Rows are points. Each copy is the shape, with its points in the same order, turned, moved and blurred by noise. Say if it was mirrored as well.

Shape (8 x 2):
[[ 27 -68]
 [ 14  20]
 [ 42  61]
 [-46  34]
 [-10  21]
 [ 16 -19]
 [-72  17]
 [ 46 -39]]
Copy 1 (8 x 2):
[[-62 -51]
 [ 23  -6]
 [ 67 -28]
 [  9  53]
 [ 13  11]
 [-22 -18]
 [-14  76]
 [-21 -60]]
Copy 1 is: only turned
Copy 2 (8 x 2):
[[-80  25]
 [  1 -16]
 [ 18 -61]
 [ 54  17]
 [ 16   4]
 [-19  -2]
 [ 54  64]
 [-59 -13]]
Copy 2 is: only turned
Copy 3 (8 x 2):
[[ 65 -22]
 [  9  46]
 [ 12  95]
 [-48  26]
 [-12  35]
 [ 31  15]
 [-63  -2]
 [ 68  15]]
Copy 3 is: only turned

Shape (9 x 4):
[[  4 -18  21  70]
 [ 70  41   8  -6]
 [-65  11  32 -12]
 [-59  70  18  17]
 [ 63 -43  11  28]
 [-37  52  34  -5]
 [-53  45 -14  32]
 [ 95  -6 -31 -17]
 [  2  47  20  -5]]
Copy 1 (9 x 4):
[[ 29  48   4 -64]
 [ 27  37 -21  59]
 [ 16 -59  -5 -51]
 [ -6 -33 -72 -39]
 [ 38  76  54   1]
 [ 22 -37 -47 -29]
 [-25  -4 -36 -42]
 [  7  61  29  84]
 [ 34   3 -32   7]]
Copy 1 is: only turned
Copy 2 (9 x 4):
[[ 28 -17 -65 -35]
 [ 85  10 -18  50]
 [-18  74 -29 -18]
 [ -2  83 -79  19]
 [ 59 -46  -5 -11]
 [ 16  80 -48  12]
 [-23  44 -81  20]
 [ 70 -44  21  62]
 [ 37  56 -36  28]]
Copy 2 is: mirrored
Copy 3 (9 x 4):
[[ 56   5  -7  55]
 [-36 -37 -66  37]
 [ 46 -21   0 -56]
 [ 48   7 -60 -58]
 [ -4 -27   6  80]
 [ 37 -22 -44 -47]
 [ 35  33 -34 -36]
 [-79 -24 -24  65]
 [  9 -27 -54 -19]]
Copy 3 is: only turned
Copy 4 (9 x 4):
[[ 37  39  72 -21]
 [ 39  26 -45  -2]
 [-68  21  48  11]
 [-48  63  33  52]
 [ 58  -8  21 -48]
 [-50  50  15  25]
 [-21  40  53  60]
 [ 67 -33 -43 -11]
 [-17  39  -8  17]]
Copy 4 is: only turned

Shape (14 x 8):
[[-29 -37 -21  35  22 -12 -22   8]
 [-18 -36 -43  -2 -18   2  30  41]
 [ 50 -11 -59 -36  26  22 -10 -32]
 [ 18  14 -28   1  28  -6   8  15]
 [ 68  37  -2 -55  11 -13  -6  32]
 [ 26 -27 -11   0  54  -3  19 -17]
 [ -1 -21   5  -4  10 -51 -42  -1]
 [ 63   0 -32  -9   8 -33  -5 -29]
 [-44 -12  14  -5  -1 -87  21  16]
 [ -9 -19 -45  18  34  35   4   2]
 [ 24  28  -3  -7  -5 -43  -1  28]
 [ 42 -11  -4  -1   0 -22 -21  -7]
 [ 39  15  33  -7  10  -5 -19 -14]
 [-41  21  -8 -30 -49 -55  15  11]]
Copy 1 (14 x 8):
[[ 29  15  22   9 -19  51  13  12]
 [ 11   6  28  43 -18   7  14 -53]
 [-75 -30 -10  16  34  43   8  -3]
 [ -9 -21  15 -14  17   7  -1 -11]
 [-59 -27  -2 -47  -6 -21 -30 -23]
 [-14  11   6   2  46  32 -21  -5]
 [  0   4 -24 -21 -37  40 -25  10]
 [-36 -20 -40 -23  25  32  -1 -20]
 [ 71  -8 -24   4 -31  20 -60 -26]
 [-12  -1  44  25  23  29  25   9]
 [ -3 -27 -19 -36 -22  -9 -14 -24]
 [-25  13 -31 -19  -2  19  -1  -8]
 [-18   4 -29 -35   8  -9 -20  20]
 [ 39 -44 -36  25 -44 -21 -32 -18]]
Copy 1 is: only turned
Copy 2 (14 x 8):
[[ 19 -25 -25   0  74  25  22  22]
 [-25  -7  25   5  73  35 -31  15]
 [ -9 -41  12  -5 -11 -20 -25  76]
 [ 24 -43  11  10  28   2 -27   9]
 [ 28 -39  68 -34 -13 -24 -34  -4]
 [  7 -50 -30 -19  29 -11 -36  21]
 [ 39 -33  -2 -47  36  27  27  11]
 [ 37 -18   5 -30 -16   8 -37  45]
 [ 19 -38  -6 -43  51  86  -6 -37]
 [ -8 -39 -13  30  52 -13  -8  34]
 [ 43 -21  35 -19  13  26 -19 -17]
 [ 32  -7   7 -35  12   2  -8  22]
 [ 28 -20  -2 -35  -9 -24   3 -18]
 [ -8 -16  38 -17  12  90   1 -27]]
Copy 2 is: mirrored
Copy 3 (14 x 8):
[[-32  -2   7 -25 -21 -23 -31 -20]
 [-59  13  17 -12  18   8  31 -41]
 [ 19  10  24 -38  59  50 -50 -28]
 [  0   3  37  -2  30   1 -18  -8]
 [ 37 -29  28  23  95  15  -9  -1]
 [ 22   8  29 -16  13  -9 -35 -54]
 [-14 -32 -22  25  10 -12 -45  -7]
 [ 17  32   1  16  53  15 -64  -8]
 [-24 -17   3  81 -25  -6  -4 -38]
 [-10   8  33 -55   0   9 -21 -24]
 [  1 -11  20  44  43 -10  -8   2]
 [  4   5 -19   8  49 -10 -40  -7]
 [ 42 -10 -12   9  39 -13 -15   2]
 [-33 -14 -13  70   1  38  23   2]]
Copy 3 is: mirrored
